Rows are points. The window is the flat piece filled in between its corners: a triangle in 3 columns, a solid with four corners in 4, and so on. A path goes straight from each point to the next, and from the last back to the first. List the points from which the path goes on through the window.

Window, 4 rows:
[[-0.09  0.32 -0.03  0.17]
 [ 0.21 -0.19 -0.31  0.27]
 [-0.41  0.36  0.78 -1.01]
 [-0.35 -0.12 -0.07  0.16]]
Path:
(1): [-0.23  0.47  0.14 -0.67]
(2): [-0.25  0.05  0.63 -0.45]
(3): [ 0.20 -0.28 -0.08  0.58]
(4): [ 0.09  0.06 -0.48 -0.32]
(5): [-0.07  0.01 -0.89  0.09]
(6): [ 0.10 -0.03  0.16  0.51]
(7): [-0.17  0.24  0.34  0.20]
(8): [-0.06  0.17 -0.10 -0.25]
Through the window after points: 1, 3, 7

Window:
[[ 0.17  0.14 -0.10 -0.01  0.39  0.10]
 [-0.47 -0.25 -0.07  0.12  0.32  0.32]
 [ 0.33  1.42  0.45  0.46 -0.86 -0.14]
 [ 0.16  0.20  0.58 -0.10 -0.27  0.13]
 [-0.25 -0.40 -0.26  0.03  0.24 -0.30]
 [ 0.03 -0.18 -0.21 -0.20 -0.20  0.37]]
Path:
(1): [-0.05  0.76  0.63 -0.46  0.26 -0.02]
(2): [-0.19 -0.05 -0.26 -0.51  0.08  0.19]
(3): [ 0.18 -0.16 -0.02  0.30 -0.26  0.31]
(4): [ 0.11 -0.26  0.22  0.68 -0.17  0.59]
(5): [-0.34  0.29  0.14 -0.37  0.32 -0.24]
(6): [-0.08  0.53  0.18 -0.81 -0.26  0.30]
(7): [ 0.21  0.29  0.07  0.39 -0.33  0.19]
(8): [ 0.38 -0.17  0.32  0.45 -0.38  0.64]
(9): [ 0.00  0.47  0.02 -0.42 -0.10  0.09]
(10): [-0.29 -0.16  0.00 -0.28  0.26  0.07]
(11): [-0.34 -0.24 -0.18  0.52  0.16  0.18]
(12): [-0.15 -0.27 -0.10  0.24  0.17  0.00]
(13): [-0.24 -0.06 -0.16 -0.68 -0.02 -0.55]
(14): [ 0.05  0.79  0.49 -0.18 -0.21 -0.02]
(15): [ 0.53 -0.32  0.20  0.44 -0.58  0.10]
(16): [ 0.29 -0.12 -0.04  0.63 -0.82  0.45]
Through the window after points: 2, 10, 12

Window, 8 rows:
[[ 0.13  0.42 -0.47 -0.08  0.44  0.37 -0.40 -0.42]
 [-0.51 -0.60  0.17 -0.34 -0.29  0.04  0.03  0.01]
 [ 0.02 -0.41 -0.06 -0.10 -0.66 -0.11  0.39 -0.46]
 [ 0.46 -0.06  0.15  0.12 -0.08  0.74  0.25 -0.31]
 [ 0.49  0.29  0.01 -0.14 -0.50  0.44  0.10  0.14]
 [ 0.28 -1.06 -0.36 -0.14 -0.56  0.07  0.32  0.64]
 [-0.29  0.56 -0.52  0.34  0.52  0.46  0.42 -0.06]
 [-0.21  0.36  0.29  0.39  0.95 -0.37 -0.48 -0.23]]
Path:
(1): [-0.29 -0.18 -0.11  0.30 -0.66  0.42 -0.23 -0.26]
(2): [-0.38 -0.34  0.11 -0.01 -0.46  0.36 -0.16  0.12]
(3): [ 0.00 -0.37  0.02 -0.44  0.03 -0.17  0.39 -0.24]
(4): [ 0.54 -0.24  0.30 -0.85 -0.19 -0.31  0.39  0.09]
(5): [-0.44 -0.39 -0.03  0.27 -0.45  0.26  0.13 -0.18]
(6): [ 0.30 -0.13 -0.06  0.67 -0.63  0.85 -0.06 -0.03]
(7): [-0.13 -0.09  0.12 -0.17  0.33 -0.23  0.03 -0.21]
(8): [ 0.05  0.25 -0.10 -1.04  0.07  0.20  0.17  0.00]
(9): [ 0.35 -0.20  0.00  0.89 -0.15  0.13 -0.31 -0.10]
(10): [-0.01  0.38 -0.22  0.46 -0.40  0.23 -0.65 -0.13]
(11): [-0.05 -0.04  0.12 -0.23  0.36  0.11  0.26 -0.33]
(12): [ 0.05  0.04 -0.23 -0.09  0.11  0.10  0.32 -0.26]
Through the window after points: 2, 6, 12

Window:
[[-0.54  0.21 -0.34  0.49  0.15 -0.50 -0.04  0.16  0.13]
 [ 0.22 -0.08 -0.18  0.49  0.12  0.33  0.48  0.05 -0.01]
 [-0.38  0.06 -0.14 -0.31 -0.55  0.03  0.91 -0.65  0.13]
 [ 0.23 -0.06 -0.21  0.21 -0.29 -0.11 -0.11  0.29  0.18]
 [ 0.46 -0.24 -0.49 -0.19  0.17  0.55 -0.55  0.15  0.52]
 [ 0.26 -0.66 -0.14 -1.18 -0.19  0.60  0.36 -0.29 -0.32]
 [ 0.68 -0.60  0.51  0.39  0.01  0.54 -0.14 -0.78  0.33]
 [-0.23 -0.37  0.24  0.09 -0.01  0.08  0.33  0.22  0.34]
 [-0.19  0.34  0.11  0.30  0.01  0.19  0.02  0.30  0.04]]
Path:
(1): [ 0.46  0.37  0.28  0.00  0.28  0.00  0.65 -0.59  0.26]
(2): [ 0.09  0.05 -0.01 -0.30 -0.03  0.04  0.45 -0.34  0.30]
(3): [-0.40 -0.74  0.04  0.28 -0.24  0.64  0.30  0.09 -0.08]
(4): [-0.58 -0.46 -0.53  0.34 -0.11  0.61 -0.05  0.61  0.60]
(5): [ 0.66  0.32  0.17  0.01 -0.27 -0.57  0.07 -0.26 -0.23]
(6): [ 0.84 -0.09 -0.03  0.37  0.11 -0.14  0.34 -0.35  0.32]
(7): [-0.49 -0.37  0.37  0.11 -0.20  0.88 -0.23 -0.16  0.00]
(8): [-0.70 -0.09 -0.07  0.38 -0.70  0.01  0.12 -0.33 -0.23]
(9): [ 0.51  0.16 -0.06  0.10  0.44  0.21  0.14  0.22  0.56]
(10): [ 0.36  0.00  0.21 -0.14 -0.21 -0.17  0.44 -0.31  0.36]
(11): [-0.24 -0.23 -0.31 -0.13 -0.13  0.41 -0.07 -0.06  0.17]
(12): [-0.13 -0.50 -0.16 -0.02 -0.29  0.25 -0.25  0.00  0.22]
Through the window after points: 4, 6

Window (11 x 11):
[[-0.07  0.39  0.44 -0.52 -0.06  0.27 -0.37  1.08 -0.50  0.35  0.61]
 [ 0.20 -0.49  0.09  0.32  0.37 -0.10 -0.30 -0.21 -0.10 -0.42 -0.02]
 [-0.22  0.05  0.54  0.14 -0.06  0.19  0.51  0.12  0.38  0.09 -0.21]
 [ 0.53  0.34  0.13 -0.59 -0.26 -0.17 -0.31  0.82 -0.51  0.13 -0.12]
 [-0.26 -0.31  0.64 -0.34 -0.07 -0.14  1.15 -0.40 -0.02  0.26 -0.07]
 [-0.30  0.48  0.11 -0.63 -0.13  0.36 -0.39  0.43 -0.39  0.10  0.02]
 [ 0.49  0.27  0.59 -0.16  0.37 -0.02  0.71 -0.57 -0.06  0.37 -0.24]
 [-0.12  0.12 -0.09 -0.36 -0.18 -0.10 -0.45  0.53  0.03  0.51  0.38]
 [ 0.09  0.09 -0.05  0.65 -0.12 -0.42 -0.15 -0.24 -0.33 -0.40  0.21]
 [ 0.16 -0.10  0.38 -0.15 -0.35  0.79  0.42 -0.06 -0.11  0.42 -0.02]
 [ 0.26 -0.18 -0.59  0.23  0.40 -0.14  0.41 -0.05  0.29 -0.74  0.47]]
Path:
(1): [ 0.13 -0.26  0.01  0.64  0.28 -0.56  0.68  0.75 -0.02  0.29 -0.34]
(2): [-0.12 -0.29  0.19 -0.14  0.05  0.27  0.41  0.35 -0.24  0.60 -0.08]
(3): [ 0.27  0.33  0.41 -0.44 -0.09  0.10  0.08 -0.01 -0.01 -0.06  0.10]
(4): [ 0.21  0.05  0.46 -0.32 -0.30  0.23 -0.27  0.12 -0.02  0.00  0.23]
(5): [-0.09  0.10 -0.51  0.51  0.39 -0.33  0.30  0.25 -0.12 -0.02 -0.04]
(6): [ 0.13 -0.12 -0.07  0.36  0.39 -0.03  0.16  0.37 -0.25 -0.18 -0.02]
(7): [ 0.03 -0.11  0.18 -0.03 -0.02 -0.01  0.21 -0.24  0.27 -0.22  0.14]
(8): [ 0.00  0.33  0.40 -1.05 -0.54  0.98 -0.61 -0.21 -0.25  0.24  0.61]
Through the window after points: 6, 8
